Each row of a before or after table is a point. The points were changed in one or more steps. Then noise was added and the rows were shuffled. The steps act on how far a point lies along the listed directions, d1 being the first. Write out the steps. A step turns or swaps two directions, mirrors them in a line or flattens them onto one, adds a multiple of one to another, or multiplies one. Angles are multiples of 10 degrees, from the lower direction toward the higher: turns from -170 to 170, lines from 10 to 170 but not 90. Use the fewest steps. Two steps may share a direction if one is a turn and the other turns, adds or multiplies; they go together, in the order done. Otherwise the lowest direction goes first.
In the rows, zero is written as 128.

Directions:
(1): 118,159,69
(2): 194,122,113
(3): 116,68,99
Before:
70,115,173
157,131,95
84,106,68
147,134,159
38,111,111
53,107,90
138,83,93
201,122,193
191,156,127
102,105,144
After (10 x 3):
195,89,177
188,129,113
41,143,123
144,128,116
90,150,90
62,154,106
146,114,144
159,133,98
73,116,173
106,120,154
Steps: multiply d3 by 0

Directions:
(1): 184,157,54,156,140,165,142,123,86
(2): 103,64,96,120,169,165,179,99,165
(3): 114,171,76,126,81,91,159,129,194
(4): 166,138,180,150,100,124,186,59,123
Before, 11 rows:
104,45,121,91,196,190,103,131,108
95,51,127,124,167,162,111,146,123
174,110,83,161,166,201,122,143,75
108,80,143,116,109,137,204,62,225
151,120,210,127,106,126,102,132,106
156,154,24,145,113,132,176,133,130
130,108,72,92,125,171,141,158,119
125,150,177,132,105,75,110,136,131
138,100,71,157,198,206,159,65,135
180,178,132,181,87,131,175,89,139
95,133,61,115,123,132,109,185,155
After:
167,86,118,137,159,189,136,122,99
210,206,171,157,54,111,119,100,98
94,153,82,117,92,106,126,169,177
84,126,173,110,78,63,158,125,184
95,164,226,128,116,92,44,130,131
72,82,196,110,135,125,78,175,148
156,114,87,151,159,147,169,104,121
121,143,132,93,133,128,25,194,83
125,136,117,134,119,122,57,188,92
104,130,136,77,83,116,112,173,139
134,108,202,158,115,135,179,73,160
Steps: turn d1 and d2 by 170 degrees; turn d3 and d4 by 30 degrees

Directions:
(1): 137,131,135,179,188,173,98,185,100,73,136,185,154,159
(2): 119,125,91,135,180,200,145,86,140,92,152,76,122,57
(3): 195,176,67,125,121,95,135,173,127,123,90,116,189,79
Before, 9 rows:
47,76,176,103,95,136,124,76,154,172,178,106,59,183
65,39,188,107,96,154,155,7,154,155,186,73,26,109
83,99,174,111,142,161,133,98,111,125,169,100,78,127
88,94,150,71,91,145,133,76,150,173,136,89,71,111
145,149,106,105,99,92,121,123,122,162,104,103,122,109
163,169,166,164,133,108,100,185,99,118,97,179,152,191
135,135,122,113,79,112,127,132,125,160,112,100,153,107
152,177,91,147,151,113,122,193,117,89,101,153,159,135
183,154,75,151,136,104,104,178,97,70,106,147,203,110
After:
91,95,137,124,180,225,113,109,129,99,156,119,95,104
75,44,188,181,201,241,116,78,116,64,206,141,62,134
181,153,86,114,74,45,115,160,109,120,90,132,188,120
88,100,185,130,156,166,118,130,96,109,167,135,89,153
133,135,105,130,122,160,128,128,125,128,128,92,158,80
142,148,89,128,148,146,120,119,120,123,120,93,128,79
150,175,97,109,92,60,137,165,131,141,87,129,142,136
151,165,150,100,62,61,145,103,138,185,90,94,118,137
46,75,156,130,154,200,120,74,148,125,196,100,66,152
Steps: turn d1 and d2 by -100 degrees

Directions:
(1): 55,170,160,171,116,139,62,80,162,134,143,172,119,113,142,167,69,133,109,186,134,145,139,71,125,75,54,88,168,180,116,93
(2): 92,108,149,139,213,143,173,126,151,150,164,123,163,113,107,147,151,65,108,86,183,52,136,129,152,197,55,142,90,186,108,99
(3): 122,152,141,71,101,168,130,116,131,195,119,88,184,147,123,207,153,144,88,109,124,178,121,160,185,117,95,57,85,106,216,141
(4): 146,139,118,93,135,157,99,172,173,180,118,145,92,121,83,90,100,168,128,162,110,110,197,191,246,100,126,168,115,156,73,131
(5): 224,186,127,126,123,166,159,75,160,117,124,135,92,109,83,132,130,117,178,86,106,53,89,43,166,73,127,112,114,116,156,98
Before, 14 rows:
117,156,181,96,110,145,117,91,123,163,153,93,178,132,133,214,153,104,105,84,123,129,91,61,117,143,77,78,99,146,202,117
184,140,123,100,90,118,158,126,118,120,101,81,109,154,130,117,150,148,157,110,100,148,81,119,135,111,198,116,126,62,186,142
203,126,114,100,179,163,196,166,145,166,141,84,113,129,69,120,178,121,151,60,130,32,113,128,208,161,125,142,71,128,127,111
83,130,157,107,199,157,120,177,178,170,145,135,110,139,89,113,88,117,92,97,167,84,211,185,241,159,47,153,68,187,87,107
115,172,138,148,118,130,128,75,121,101,149,126,114,137,143,150,112,118,121,146,145,159,99,20,90,99,133,73,154,112,151,108
199,190,130,86,119,178,117,94,183,192,131,123,157,137,112,194,103,118,120,111,97,103,113,101,222,99,85,88,107,100,198,136
39,144,143,176,104,97,61,141,136,96,121,154,132,131,173,116,90,160,124,202,144,196,125,93,45,99,120,116,200,126,105,132
64,124,127,144,160,96,125,123,111,140,150,115,140,130,150,134,122,106,103,136,148,132,137,132,104,162,89,120,134,164,118,119
189,184,135,142,123,155,147,99,149,97,122,146,88,114,107,117,113,138,170,110,107,58,95,43,141,84,136,104,122,111,153,100
90,151,141,143,167,143,128,81,146,155,164,164,136,102,119,181,122,78,111,124,152,103,110,90,116,146,77,89,119,183,136,96
101,73,120,146,151,102,125,154,99,108,121,85,137,142,158,75,126,105,113,118,145,132,119,161,78,183,159,170,115,134,84,152
208,170,135,122,131,156,144,91,138,127,103,144,105,97,86,112,127,127,179,102,79,90,108,83,148,97,181,140,127,110,146,104
74,113,121,89,131,111,126,150,115,172,98,103,168,153,141,178,169,168,108,137,148,194,142,207,135,184,88,95,112,117,186,121
189,140,111,94,125,128,172,149,100,125,112,122,130,139,118,138,186,112,153,70,129,87,123,141,141,155,150,128,99,103,167,123
After:
73,169,147,138,165,160,99,80,173,178,164,180,126,97,108,186,97,95,103,148,145,104,136,98,158,122,53,87,122,205,121,89
108,76,121,110,138,115,142,150,87,134,113,51,175,157,160,116,154,104,95,92,144,157,101,179,90,192,158,135,85,108,141,167
104,201,144,113,106,168,96,82,155,163,144,128,117,136,118,176,92,150,97,170,133,175,140,57,181,65,98,54,138,132,158,108
209,129,110,80,97,125,164,158,128,134,92,79,95,153,107,88,153,163,165,111,91,135,106,154,178,115,218,145,113,60,165,149
128,165,171,78,125,169,75,136,177,204,147,129,122,116,84,153,105,145,114,138,104,97,171,113,232,110,74,140,103,192,113,111
208,173,115,132,148,149,98,123,202,143,139,175,84,114,99,99,59,121,159,151,92,45,150,90,215,94,114,174,148,138,83,121
209,164,134,124,129,149,154,88,126,121,103,136,117,101,92,121,140,118,177,91,81,96,94,78,127,108,186,130,124,98,162,106
217,129,99,76,132,127,186,177,102,130,104,116,119,140,104,109,195,116,163,63,123,71,137,170,165,168,178,158,87,97,147,132
185,190,141,135,118,164,146,92,149,108,121,141,103,117,109,140,120,137,161,107,108,72,90,43,148,80,126,82,115,108,174,99
5,171,164,155,86,123,37,117,152,139,120,146,160,136,176,176,83,173,93,211,146,228,124,90,80,71,75,59,191,134,153,127
227,99,101,120,194,134,227,179,121,119,144,83,99,127,79,79,195,102,175,40,134,7,96,118,152,193,167,177,80,114,103,119
93,101,105,102,154,103,109,188,141,160,98,137,108,138,115,96,137,180,135,168,135,149,189,229,171,174,111,170,130,147,92,115
69,101,156,190,216,99,136,150,139,68,162,161,85,126,129,73,84,69,126,90,188,55,164,103,95,189,73,183,119,186,51,93
58,135,133,133,155,109,116,118,122,162,147,114,143,131,146,148,116,115,94,145,146,142,147,140,132,149,74,108,127,173,124,117
Steps: multiply d1 by 1.6; turn d3 and d4 by 100 degrees

Directions:
(1): 115,128,48,154,130,105,87,170,135,34,148,133,91,138,121,111,122,186,208,155,136,162,122,83,144,123,145,183,87,135,125,169,174,88,136,74,172,122,7,124,162,140,140,129,155,121,125,120,81,102,131,124,93,133,189,148,124,148,89,71,86,67,134,64
(2): 63,117,161,154,114,101,90,158,67,173,201,124,112,179,120,214,144,107,166,99,124,94,155,174,141,120,75,126,149,137,190,178,89,88,74,139,175,80,155,127,145,139,141,147,57,137,145,151,34,108,130,174,138,161,146,173,137,120,87,119,175,185,140,71
(3): 96,113,100,122,137,137,186,105,146,127,103,124,154,146,227,173,136,173,101,135,201,184,128,202,154,199,146,65,97,141,123,100,63,127,142,138,152,205,145,156,146,138,118,159,160,126,112,107,94,67,70,108,176,163,159,173,148,117,67,86,171,67,106,142
(4): 148,78,60,145,133,102,136,81,124,139,146,108,141,132,106,162,185,120,116,84,55,168,148,64,163,157,175,93,225,67,124,156,106,118,91,140,78,109,124,128,175,54,147,87,159,55,197,154,141,85,129,131,197,127,207,112,125,166,129,140,130,117,119,139
(5): 107,71,158,135,114,120,120,189,138,143,96,85,84,164,137,146,97,141,117,66,144,160,148,117,191,138,90,105,131,169,161,143,114,95,105,107,122,194,80,129,28,92,174,57,173,168,145,186,185,103,94,114,57,125,96,56,121,162,134,109,153,166,55,113
(6): 146,139,169,63,152,100,154,165,148,157,136,156,88,129,165,64,114,79,165,69,93,146,142,146,226,118,149,227,78,131,129,102,175,165,91,136,126,173,163,111,110,136,160,150,130,31,164,151,76,141,78,91,146,129,186,169,137,93,177,93,138,150,137,153
Before, 12 rows:
118,147,193,92,119,155,125,165,115,169,129,130,130,93,99,100,112,106,113,129,143,103,105,141,85,78,88,141,113,154,140,124,141,136,137,144,136,128,139,113,80,167,141,125,78,194,110,137,162,173,160,127,86,99,33,103,110,131,156,152,139,169,138,136
191,116,149,80,147,136,177,66,123,182,125,147,175,121,128,79,155,78,87,118,78,130,145,125,131,137,154,117,161,104,75,97,144,193,124,154,80,116,209,128,131,94,133,132,138,83,139,134,154,155,140,102,173,110,124,127,101,105,187,186,123,166,152,209
127,181,204,103,129,133,135,92,107,176,155,158,143,127,85,92,107,69,111,148,113,85,113,165,69,101,95,149,119,108,137,97,157,150,129,167,116,90,190,135,144,158,101,168,61,148,110,110,110,207,171,146,123,128,75,138,128,83,173,178,132,163,176,150
125,102,128,188,87,107,7,184,74,109,206,105,87,140,10,151,118,130,193,131,49,75,135,23,84,64,95,164,190,103,157,223,158,82,81,77,145,43,53,98,79,113,177,46,111,169,159,168,130,135,192,178,62,93,111,88,101,176,128,144,87,183,126,73
149,178,237,95,104,172,148,98,118,166,104,158,145,133,104,102,108,85,56,147,127,49,110,167,66,86,87,114,139,145,88,101,159,166,160,151,86,96,214,128,122,178,110,171,65,162,98,116,174,182,159,137,117,124,22,132,144,92,185,199,130,174,151,200
158,102,92,118,132,105,134,150,168,113,106,131,94,140,177,96,124,125,129,98,80,205,156,91,227,147,161,180,116,128,114,135,154,108,102,97,129,198,65,118,94,81,168,92,194,66,181,138,145,76,85,77,114,125,190,100,133,158,141,90,115,97,110,145
145,169,140,132,111,148,149,146,133,120,120,146,130,109,113,89,118,127,118,182,117,91,108,160,72,78,124,170,88,124,101,102,165,170,147,122,138,113,148,139,118,146,118,132,95,132,103,91,121,163,191,118,111,111,95,137,140,101,153,157,80,144,167,149
170,194,177,79,140,136,133,143,133,145,92,177,172,89,98,26,96,61,113,128,127,71,112,127,62,88,125,199,84,123,126,61,186,199,151,117,111,131,196,122,127,166,111,143,61,115,116,154,163,193,149,129,126,110,77,144,105,41,203,153,118,165,175,187
107,132,213,101,127,87,83,242,113,154,163,109,54,164,93,111,108,106,182,87,122,76,163,97,178,73,61,195,119,155,173,141,175,96,113,101,169,87,77,113,74,125,160,105,73,119,140,181,121,112,128,147,11,125,97,108,128,125,154,116,133,196,100,78
133,81,72,123,169,129,146,119,137,121,125,132,132,122,156,146,155,129,133,119,75,175,137,111,177,165,146,125,193,104,111,137,124,133,106,146,114,163,126,164,152,90,130,95,170,83,180,129,132,95,127,142,172,119,199,113,115,151,140,119,116,82,116,118
112,106,103,119,172,85,104,155,142,95,157,105,86,170,166,117,133,118,168,73,117,171,155,113,236,147,137,193,115,126,140,143,136,119,72,118,151,146,83,136,127,109,190,130,131,61,151,173,81,84,81,93,150,155,203,152,133,144,125,70,155,122,116,125
145,159,149,93,124,151,162,88,140,140,101,151,177,104,116,119,142,110,84,140,121,108,93,173,107,116,149,113,121,131,105,58,108,181,139,166,99,135,193,128,135,148,104,135,117,134,107,97,163,152,116,112,176,141,110,111,128,124,138,179,104,125,175,182
After, 12 rows:
113,117,140,142,104,142,159,175,137,133,98,112,111,146,146,133,111,150,101,141,147,134,127,174,122,110,106,122,93,151,128,112,124,139,127,112,143,174,119,153,70,116,147,91,132,155,117,125,141,116,149,106,90,126,97,106,144,127,126,131,115,149,111,137
123,125,171,111,123,136,152,156,128,169,65,123,170,137,143,115,97,101,71,87,175,118,133,155,98,142,96,94,119,147,162,79,103,154,133,114,113,196,175,146,74,128,134,92,103,167,124,190,198,123,109,130,113,133,61,102,109,80,155,136,173,169,105,172
108,125,193,140,89,173,148,111,118,142,81,115,143,168,131,172,110,147,38,140,178,98,120,170,79,133,73,31,159,164,107,129,100,113,163,130,99,141,148,149,99,149,124,127,113,215,93,133,199,119,136,142,95,141,20,98,147,135,125,171,156,143,94,167
136,174,162,76,154,107,152,136,130,152,163,151,133,125,146,104,151,107,147,144,132,90,139,139,135,118,135,165,119,103,120,91,144,149,149,140,157,78,162,130,187,145,104,186,65,51,127,111,75,100,122,135,138,140,154,194,148,84,133,125,131,117,154,138
141,95,98,118,166,128,128,128,124,134,137,140,127,115,126,130,148,103,142,119,53,143,135,102,160,134,131,153,193,108,115,140,146,141,100,148,110,133,141,156,144,100,130,97,145,89,178,132,133,124,145,151,157,109,177,108,111,141,165,135,107,111,131,116
141,119,57,156,117,106,78,123,105,89,201,137,127,121,92,136,152,151,189,156,67,132,126,62,110,125,171,160,163,71,114,181,141,116,98,94,146,85,83,114,166,123,155,109,141,80,166,120,67,92,149,146,168,115,209,174,121,148,96,106,93,89,155,113
178,159,121,99,141,114,138,103,144,149,146,173,132,114,152,83,149,71,124,128,46,145,145,117,174,117,171,209,127,94,103,117,166,151,103,137,125,123,160,110,158,113,131,155,119,31,175,101,95,122,119,97,176,122,192,157,139,113,165,133,111,119,180,170
148,145,143,92,183,100,120,117,142,131,161,132,112,137,150,82,141,69,142,89,88,129,145,122,199,121,147,215,122,103,118,112,150,167,82,150,125,114,161,127,148,125,166,160,95,35,145,152,88,133,104,94,183,143,180,166,134,112,166,110,147,146,157,168
106,144,141,108,122,158,146,128,118,149,127,130,160,95,135,134,132,139,105,153,171,129,103,161,72,118,111,98,120,139,127,123,104,128,152,148,147,136,137,129,131,167,127,146,91,189,103,112,138,136,150,127,131,118,68,137,120,132,108,137,147,115,141,136
115,118,154,124,106,147,138,127,131,138,93,114,152,137,105,163,126,134,80,116,140,121,107,162,120,122,110,75,136,160,135,90,84,135,128,145,108,152,138,133,80,126,129,85,137,193,109,131,195,125,112,122,121,143,79,59,119,159,117,171,118,149,131,146
158,76,155,119,127,141,155,85,107,191,118,110,170,149,119,138,149,103,69,105,104,136,155,124,125,148,114,54,191,124,103,124,102,150,118,145,85,122,173,137,90,74,146,87,149,149,136,157,190,131,144,119,133,116,85,81,96,138,160,191,145,187,110,181
95,111,183,131,116,134,145,118,122,170,114,107,129,163,124,146,95,121,79,116,159,144,127,165,108,150,79,66,134,136,156,112,102,107,124,146,116,168,132,153,81,118,127,107,127,200,117,147,165,147,133,134,84,139,58,77,126,129,133,152,164,151,97,137
Steps: turn d1 and d6 by 40 degrees; multiply d2 by 0.4; flatten d3 and d4 onto the line at 110 degrees; multiply d5 by -1
